Rows are points. The window is the flat piece filled in between its corners: a triangle in 3 columns, a solid with four corners in 4, and so on. A path goes straight from each point to the next, and from the last back to the first. List the points from which the path goes on through the window.

Window:
[[-29  15   8 -29]
 [-10 -12 -15  -7]
 [-21   8 -12  11]
 [ 34   9  29  51]]
Path:
(1): [-31 -23   6  23]
(2): [  6   8 -16  20]
(3): [19 12 14  0]
(4): [-30 -13   7  27]
(5): [-35 -11  15  17]
(6): [  0  16 -26 -32]
(7): [34 30  5 43]
(8): [ 26 -34  34  60]
Through the window after points: 5

Window (8 x 8):
[[-23   0  17  -9   8  -7  18  10]
 [-12   3  20  33  18  41  -9 -18]
 [  1   4   3   4 -11 -16  -3  30]
 [-19  16  -2  21 -11   7  13 -21]
 [  0  14  -2  -8  16 -27  -6   3]
 [-23 -17 -12  14  12  -2  13   1]
 [ 14  13  -9   2   2  29  16 -18]
 [ 60 -21  22 -47 -19 -27 -31 -35]]
Path:
(1): [ -2  -3  14  17   7 -13  11   7]
(2): [ 21   9   4  25  11   9  16 -20]
(3): [-22  -6   1 -14  -9  10 -29  -7]
(4): [-10  -3   1  -8   7  22 -43   8]
(5): [  7  -1   4  13 -14 -15  37   0]
(6): [ -5  -3  24  24   8 -16  28 -10]
(7): [ -1   5 -10 -26 -11   4 -26  15]
(8): [-16  -8 -11 -10  -2  -4   3  10]
(9): [  5   9  18  23   7 -32  31   2]
(10): [-5  5  7 34 19  7 26 10]
(11): [-48   4 -12   2   1  19  -7  -3]
(12): [-18   5   0  -2   2  -6  -8   3]
Through the window after points: 6

Window (11 x 11):
[[ 16 -10  23   4   9  14  53   1 -21 -20 -20]
 [ -5 -16  34 -13 -26  12   1 -12 -25  -1 -13]
 [ -5 -13 -13 -42  -5   2   2 -32 -23 -32  -7]
 [-44  19  32  24  -2 -60  -6 -26  20  30  -9]
 [ -4  42  14 -11  -1 -40 -22 -14  25  -3  46]
 [ 32 -28   6 -24   6  -6 -19 -17 -21   0 -17]
 [ -9 -47 -17  -4   0  15  -6  -7  -2 -44   0]
 [-50  12   0  13  -3  -7  -6 -26  41  37 -10]
 [  0 -20  34 -39  23  -5  -6   2 -13 -11  -9]
 [-10  -5  -9 -24  -3 -23 -14  14 -16   4   3]
 [  2  -1   3 -19   3   0 -31   2 -10 -28 -31]]
Path:
(1): [ -4  -2  14 -11  15  -1  -9  -2 -34 -24 -11]
(2): [-27 -10  12  -3   8  13 -21 -12 -10   2 -11]
(3): [ 12 -20  -1  -7 -24 -50  38 -16  15 -27 -16]
(4): [ 15 -16   3 -25  -8 -19  -2 -15  17 -20 -29]
(5): [ -6 -11  19  -7   1  12  -7 -12 -37   8   1]
(6): [ -6  -6  12 -11  10  -5 -14 -21 -12  -1  -4]
(7): [ -7 -10  -9 -50 -24 -20 -12   3  10 -19  -2]
(8): [-16   5  16  -1   3 -45   4 -14  37  15 -15]
(9): [-34  25  31  13 -11 -18 -32 -26 -40   2  27]
(10): [  6   7  14   9  42  16 -17  -7 -35 -13  -1]
(11): [ -1  -8  16 -16  -7 -17   2 -15   6  -7  -4]
(12): [ -1   4   5 -14  -9 -23  -3  -2   9 -13   2]
(13): [-21   0  -1 -16  32   2  -2 -35 -23  -5   0]
(14): [-15  15  -1   1  26   2  -7 -13 -12 -11  12]
(15): [ -1  -7   9 -10 -23 -20   4  -8   3  -7  -9]
(16): [  1 -11  -4 -33 -16  -9 -19 -13  32 -11 -20]
Through the window after points: 4, 8, 16
